Rows are points. Each copy is the shape, with its points in the same order, turned, moved and blurred by noise. Is it also mirrored, or only turned?
In the rows, zero is written as 128.

Shape (9 x 3)
[[143 187 147]
 [167 126 100]
 [110 107 191]
 [105 122 139]
 [ 53 147  67]
 [141 166  91]
 [100 181 133]
 [134 108 162]
 [ 93 124  47]]
Copy 1 (9 x 3)
[[130 141 190]
 [138 146 106]
 [ 47 132 156]
 [ 88 108 136]
 [148  38 124]
 [163 120 144]
 [132  93 176]
 [ 72 146 137]
 [170  55  93]]
Copy 1 is: mirrored
Copy 2 (9 x 3)
[[ 93  95 169]
 [142 159 152]
 [139  76  86]
 [108 117  99]
 [ 41 181  90]
 [ 87 155 164]
 [ 67 108 138]
 [144 103 112]
 [ 79 202 101]]
Copy 2 is: only turned
Copy 3 (9 x 3)
[[ 66 161 153]
 [143 161 164]
 [ 97 157  66]
 [105 123 105]
 [104  50 141]
 [110 133 178]
 [ 63 116 135]
 [114 167  89]
 [153  68 156]]
Copy 3 is: mirrored

Shape (10 x 4)
[[ 60 155 101 127]
 [153  61  92  94]
 [ 99  66 170  86]
 [182  81 161 187]
 [104 125 155 160]
 [160 184 103 151]
 [184  58 131 167]
 [149 125 141 104]
 [ 78 158  90 120]
 [126 131  90 120]]
Copy 1 (10 x 4)
[[114 189 155 156]
 [158  60 143 139]
 [ 70  66 172 150]
 [ 94  73  60  86]
 [ 74 140 113 122]
 [142 171 120  64]
 [122  56  72 105]
 [114 106 155  91]
 [128 177 161 146]
 [148 136 143 122]]
Copy 1 is: mirrored
Copy 2 (10 x 4)
[[206 136 146 125]
 [ 96  54 165 120]
 [127  86 112  62]
 [ 45 165 144 131]
 [136 171 126 111]
 [150 162 129 192]
 [ 51 127 171 123]
 [121 109 106 138]
 [211 124 152 141]
 [150 116 155 141]]
Copy 2 is: mirrored
Copy 3 (10 x 4)
[[ 74 114 137 180]
 [139  99 202  84]
 [172  39 163 127]
 [219 159 149 121]
 [155 127 127 174]
 [106 174  90 108]
 [209 157 186 109]
 [150 108 126 100]
 [ 63 116 135 157]
 [ 98 138 149 116]]
Copy 3 is: mirrored
Copy 4 (10 x 4)
[[179 109  77 103]
 [ 56 111 108 156]
 [ 79  56 130  84]
 [ 98 143 216 136]
 [152 113 155  97]
 [146 203 121 107]
 [ 77 132 190 163]
 [ 91 139 122  89]
 [166 123  70 107]
 [123 142  96 124]]
Copy 4 is: mirrored

Shape (9 x 6)
[[ 73 137 202 115  95 152]
 [110 121 128 106 142 117]
 [143  77  67 115  81  91]
 [180 230  89  91 152  93]
 [ 67 123 123 133 124 134]
 [164 123 151 129 139 106]
 [101  84  92 124 118 130]
 [105 102 149  73 147 141]
 [166  91 151 127 109 163]]
Copy 1 (9 x 6)
[[ 80 109  67  55 112 121]
 [103 133 106 131 151 115]
 [128 129 168 174  98  64]
 [184  94  78 205 164 183]
 [ 65 134 122 117 121 137]
 [162 144 109 116 152 113]
 [ 84 128 155 138 129  98]
 [ 85 113  92 110 172  87]
 [148 106 147  77 149  88]]
Copy 1 is: only turned
Copy 2 (9 x 6)
[[162 167 129 194 103  65]
 [156 120 130 131  97 120]
 [ 99 127 120 140  50 187]
 [181 185 179  46 147 182]
 [122 132 100 137  97  83]
 [155 116 176 154 122 139]
 [104 109  99 134  79 134]
 [192 117 109 152  94 116]
 [137 113 135 200 137 151]]
Copy 2 is: mirrored
Copy 3 (9 x 6)
[[ 95 178 132 195  99 142]
 [126 109 137 127 127 142]
 [ 83  79 123  96 193  91]
 [241 125 126  89 136  77]
 [ 95 143 171 126 127 144]
 [157 103 117 158 169 140]
 [ 81 110 144 103 159 146]
 [107 111 105 132 102 161]
 [111 138  84 148 186 158]]
Copy 3 is: only turned
Copy 4 (9 x 6)
[[ 80  99 144 143 156  99]
 [149 128 142 111 149 158]
 [175 113 208  97  75 185]
 [125 249 130 130 119 219]
 [135  84 140 142 149 163]
 [163 168 146 123 123 124]
 [170  87 164 102 111 166]
 [138 116 146  72 169 133]
 [144 123 139  95  84  98]]
Copy 4 is: mirrored

Shape (11 x 8)
[[172 160 168  70  85  77  36 136]
 [147 112 151  78  94 131 121 176]
 [172 131  95 123 105 115 154 133]
 [101 135 135  82 108 186  89  91]
 [111 111 178 169 123 183 130 129]
 [108 144 159 139 159 171 131 176]
 [ 94 138  92 168 119 118 149 208]
 [ 97  95  72 106 114 152 101  65]
 [ 95 117 147 190 101 142 117 164]
 [ 45 157 146 164  75  82 151 167]
 [149  67 177 124 131  77 148 110]]
Copy 1 (11 x 8)
[[ 49  53 122 185 154  84 102 196]
 [ 68 101 127 153 145 149 167 153]
 [ 89 114 140 127 147 191  89 160]
 [127 162 100 162 188 109 136 149]
 [120 140 110 137 117 121 143  67]
 [109 152 128 111  96 108 160 126]
 [126 139 196 125  65 168 147 146]
 [189 141 114 139 201 151 106 157]
 [138 119 147 159  78 139 141  94]
 [129 117 235 160 111 119 126 110]
 [ 95  47 138  96 176 141 132  83]]
Copy 1 is: mirrored
Copy 2 (11 x 8)
[[ 38 134 109  47  82  71 153 129]
 [107  83 139  80  97 143 160 153]
 [109 150 142 138  86 169 183 137]
 [ 94  97 184 144 137  85 116 117]
 [195 122 145 120 139 112 121 124]
 [182  91 136 121 141 101 185 130]
 [153 126 130 104 175 177 228 122]
 [ 80 122 175 173 137 144 120  64]
 [176 141 132  88 173 142 155 110]
 [124 140  81 100 222 161 167 155]
 [133 114  63 122  76 164 111 111]]
Copy 2 is: only turned
Copy 3 (11 x 8)
[[175 170  90 125 113  93 178   7]
 [162 151 139 121 111  79 100  81]
 [163 165 142 158 129 129 126 142]
 [ 92 125 156  92 129 149 135  74]
 [ 70 115 176 152 137  66 147 111]
 [121  87 151 126 167  66 127 118]
 [198  79 184 132 129  82 148 169]
 [ 98 159 182  72 106 177 173 117]
 [130 102 189 139 120  69 174 130]
 [163  48 151 139  44  80 177 143]
 [ 97 176  86 128  97  57 149 151]]
Copy 3 is: only turned
Copy 4 (11 x 8)
[[243 114 114  94  98 108 215 110]
 [209 153 144 120  87 150 126 145]
 [178  98 117 137  89  92  82 146]
 [163 136 168  89 104 116 121  45]
 [134 143 154  90 179 138  94 114]
 [125 148 114 105 141 181 100 112]
 [147 136  95 197 143 157  86 122]
 [144 134 155 129  84  55 108  44]
 [151 141 128 154 198 129 106 116]
 [152  92 160 214 168 161 134 107]
 [129 128 182 119 115  83 144 190]]
Copy 4 is: only turned

Shape (13 x 9)
[[118 113  62  68  88 140 108  87  53]
 [ 97 155 106  78 116 106 139 156 105]
 [124 122  42 118 120  84 143  89 116]
 [ 96  96 143 141 228 117 159 114 131]
 [161 143  88 114 174 125 142 140 159]
 [150  91 156 161 150  65 104 222  82]
 [151 173 143  90 157 105 154 117 154]
 [ 97 170  56  64 165  93 173 143 107]
 [ 93 119 129 126 169 146 126 177 111]
 [ 88  93 133  93 102 141  90 185 127]
 [ 94 141 148 147 116 166 118 144 101]
 [126 103 158 173 142 140 150 147 128]
 [ 94 150  99 117 152 117 102  87 103]]
Copy 1 (13 x 9)
[[ 87  80  60  70 118 158 143 158  92]
 [114  96 115 116 132 129 139  71 108]
 [109  95  93 162 131 177 129 146  92]
 [137 175 171 159  78  94  84 139  63]
 [124 162 131 152 109 159 111 121 150]
 [167 186 129 108 215 106  58  75  74]
 [166 119 129 150  95 108 123 115 162]
 [ 93 105  94 159  82 161 119  62 104]
 [112 164 166  95 122 125 115  89  83]
 [ 94 153 140  77 175 107 166  98  98]
 [136 105 183  61 141 131 120 113  94]
 [131 143 198 113 152 110  81 141 104]
 [157 112 124 119  92 156 146 140  79]]
Copy 1 is: only turned
Copy 2 (13 x 9)
[[131 135 107  59  44  82 128 143 130]
 [138  86 141  67 135 127 132 126 135]
 [174 108 115  97 111  72  81 178 135]
 [182 166 159 161 154 188  95 150 152]
 [156  80 152 163 138 115 108 144 178]
 [ 77  78  96 118 153 208  32 123 161]
 [121 100 188 146 162 106 127 131 139]
 [180  87 172  61 146 113 131 170 172]
 [151 109 111 121 137 189 128 117 162]
 [141  81  97 100 106 169 115  64 121]
 [117 125  82 129 133 163 159 120 121]
 [129 110 107 176 141 186 109 142 113]
 [151 162 109 105 136  98 123 133 152]]
Copy 2 is: only turned
Copy 3 (13 x 9)
[[160  80 151  85 122  38 188 133 178]
 [148  96  77  93 122  92 124 146 142]
 [190 132 151  65 157 111 171 140 143]
 [ 93 166 145 132 176 126 115 219 109]
 [154 130 144 123 179 131  84 129 136]
 [122 136  85 140 157  61 120 121   7]
 [124 154  91 133 164 134 103 124 170]
 [172 107  88  55 173 101 101 180 166]
 [107 103 125 124 126  96  93 176  92]
 [143  65 107 159  89  91 132 153  96]
 [ 83 110 133 114  81  98 121 136 111]
 [ 76 129 142 130 135 136 130 137  78]
 [146 158 145  96 110  81 135 165 156]]
Copy 3 is: mirrored

Shape (15 x 11)
[[155 151 148 117 136 122 120 144 106 145 144]
 [145  84  75  96 115 154  91 158 105 107 109]
 [117 159 106 119 132 121 168 165 158 134 141]
 [132 110 187  38  67 157 137 143 134 119  75]
 [122  91 146 116 138 142 116 106 121 159 114]
 [184 111  69 124 114 186 141  96 137 119  75]
 [180 168 104 127  60 148 157  99 103 150  88]
 [110 106  93 147 178  31 109 156 170 117 104]
 [ 68 120 124  75 162 137 170  66 148 114 133]
 [159  84  91 142  49 132 159 106  88 155 150]
 [118 180 172  28 151  78  58  73 123 107  77]
 [175 104 106 187 130  72  53  58 132 168 159]
 [100 114  92 172 126 139  49 163 127  94 106]
 [126 161  24  87  86 199 154 119 115 178  49]
 [ 71  80 131  52 122 125  72 138 188 107 155]]
Copy 1 (15 x 11)
[[114 140 137 141 134 169 118 113 174 157 104]
 [131 117 125 194 150 173 158 113 100 101 157]
 [ 93 148 124 109  74 147 115 128 132 164 156]
 [ 97 122  49 164 197 123 139 181 129 177 143]
 [140 111 115 113 162 162 137 142 122 123  94]
 [ 67 123  86 122 133 164 184  85  75 108 118]
 [ 44 136  54 118 138 168 153  90 159  99 118]
 [167  80 171  95  93 139 151  84 161 162 182]
 [156 111  78  77 130 127  65 112  64 150 137]
 [129 170  78 124 143 147 145 127 149  38 147]
 [125  60  80 129 216 168  72  61 160 224 130]
 [140 128 177  63 179 192 151  50 178  78 104]
 [ 84  53 189 159 140 175 130 121 125 104 147]
 [ 50 111  26 135  91 238 163 106  91  91 152]
 [163 130 154 140 192 167  85 159  93 174 197]]
Copy 1 is: only turned
Copy 2 (15 x 11)
[[138 115 131 106 103 105 150 111 163 150 110]
 [112 154 151 108 117  87 138 157 122  67 141]
 [129 160  94 153 139 129 178 117 152 154 129]
 [ 97 171 141  27 187 135 108 116 113 151 120]
 [140 113 130 103 114 149 100 158 135 134 128]
 [ 80 108 108 106 130 111 122 131 134  88 216]
 [118 108 110  86 121  94 134  69 111 150 203]
 [107 121 166 226 136 127 159 183 120 161 101]
 [165 146  82 139 193 135  82 171 177 150 148]
 [173 136 157 123 104 133 115  66 113  99 193]
 [100 115 134  95 175  33  64 174 140 215  77]
 [129  53 156 200  52 110  61 109 124 133 124]
 [117 100 114 155 122  97 155 156  77  66  84]
 [115 167  53  84 109  81 150 150  86 129 245]
 [113 205 123 144 159 131  69 167 131 107  57]]
Copy 2 is: only turned

Shape (15 x 12)
[[ 89 116 107 163 138  58 124 139 123 126 120  83]
 [127 102  95 194 128 157  84 142 130  93 150 134]
 [ 86 103  82 103 123 134 109  92 136 109 110  74]
 [ 74 166 163  67  48 105  92  91 119 119  91 144]
 [101  74 162 170 108 150 156 105  97 192 128 169]
 [ 58 147 145  27 124  90 137 185 150 122 121 113]
 [145 112 159 114 113 183  80 135 110 149  95 125]
 [ 99 158 126  94  99 139  93  88 122 165 147 137]
 [ 82 107 164  55  86 111 160 165  87 130 157 143]
 [120 138 134 189 128 134 214  68 151 171  46 149]
 [226 109 124 123 194 148 129 176  91 134 114 153]
 [108 110 204 111 140 136 158 130 119 123 167 119]
 [142  88  73 115  85 108 167 150 121 140 161  69]
 [ 68 150 172 125  86 164 124 138 142 134 130  91]
 [120 123 109 140 118 175 156 150  52 141 112 107]]
Copy 1 (15 x 12)
[[162 155 124  95 110 131 128 198 137 142 171 124]
 [162 192 103 154 144 161  96 168 155 108 128 211]
 [124 165 151 148 136  87 111 166 159  85 152 121]
 [ 43 107 134 172 143 138  95 190  66 105 143  98]
 [171 113  85 166 134 117  54 157 111 163  60 143]
 [ 75  64 189 137  56 111 141 185 109 118 152 145]
 [ 72 121  90 149 158 112  95 126 139 124  93 185]
 [ 85 154 138 194 132 131 130 163 115 129  93 120]
 [104  91 177 139  67 120  86 146  67 134 109 154]
 [210  59  50 176 173 123 116 161 125 117 120  78]
 [156 125  89 131 152 107 179  80 114 156 110 242]
 [133  96 150 164  99 155  74 104 130 170 135 155]
 [173 148 188  80 120 124 128 139 133  92  90 132]
 [ 91 100 123 153  97 165  75 154 158 108 114 119]
 [149 146  76 128  89 109 101 103 117  93  88 149]]
Copy 1 is: only turned
Copy 2 (15 x 12)
[[173 146 153 112  97 117 103  96  89 170 123 153]
 [146  88 138  95 121 106 144 177 151 187 160 114]
 [146 173 147 144 114 177 127 171 107 147 156 132]
 [131  84 138 211  61 209 162 122 106 107 115 123]
 [ 70  61  83 145 150 106  93 138  82 141 125 119]
 [161 152 113 114  41 198 113 100 110  67 132  82]
 [ 87  78 129 120 130 183 124 167 157 144  88 102]
 [105  95 139 178  80 146 123 174 137  91 127 136]
 [ 79  99 107 115  57 197  98 106  93  93 179  82]
 [152  76 113 144 217 126 114 149  30 105  81 158]
 [ 87  97 126   7 162 142 148 133 161 111 110 134]
 [ 79  95 155 104 114 139 121 130  82 105 149  56]
 [128 135 152  91 126 171  48 120 121 134 201 157]
 [155  77 155 154  90 175  89 174  98 121 119  65]
 [ 97  77 116  71 120 181  92 191  96 140 131 147]]
Copy 2 is: mirrored
Copy 3 (15 x 12)
[[149 102 160 172  94 109 118 150 164 174  77 155]
 [144 118 120 213 165  94 119 119 164 131 154  94]
 [142 101 139 145  86 132 137  68 195 146 124 133]
 [120 131 194  81 125  89 128  42 109 111 106 192]
 [113 161 120  93 187  84 165 161 188 136 144 151]
 [133 134 191  90  56 139 130  89  79 189 120 118]
 [156 156 131  92 156 107  94  85 172 109 126  93]
 [142 158 146 106 105  86 126  91 134 108 167 176]
 [135 153 204  79 127 153 174 122  92 168 131 131]
 [ 54  71  86  71 145  83 101 159 205 117 125 186]
 [112 162  85 132 127 140 112 180 129  71 101  48]
 [ 89 175 183 115 146 153 111 145 153 168 149 132]
 [176  96 116 157 118 196 160 144 138 161 130 157]
 [139 111 187  98 142 113  97  88 157 173 172 144]
 [160 101 156 102 139 142 137 169 180  90 155  98]]
Copy 3 is: mirrored
Copy 4 (15 x 12)
[[ 76 104 121 111 122 153 105 180 154  93 143 109]
 [ 87  80 104 159 134 133 143 102  87 105  95 135]
 [140 103 156 146 105 124 136 173 147  53  88 114]
 [221 141 110  88 167  94 133 145 143  59 161 108]
 [132 147 177 158 180 163  84 106  95 105 160 186]
 [156 193 126  61 156 102 141 205 163 124  93 104]
 [165 145 158 174 147 109 146 117  78 119 137  94]
 [196 114 130 129 135  82  98 154 114 100 133 148]
 [166 196 129 107 178 121 138 145 184 139 121 159]
 [150 130 185  94 108 229 108 152  42  60 182 161]
 [ 94 132 192 143  90 128 191 109  84 208 152 126]
 [138 209 131 128 110 136  93 109 140 128 121 143]
 [144  98 135 158 120 191 131 178 183 151  98 140]
 [170 179  86 152 146 137 104 160 102  83 111 116]
 [131 153 140 195 130 151 172 165 105 120 149 171]]
Copy 4 is: mirrored
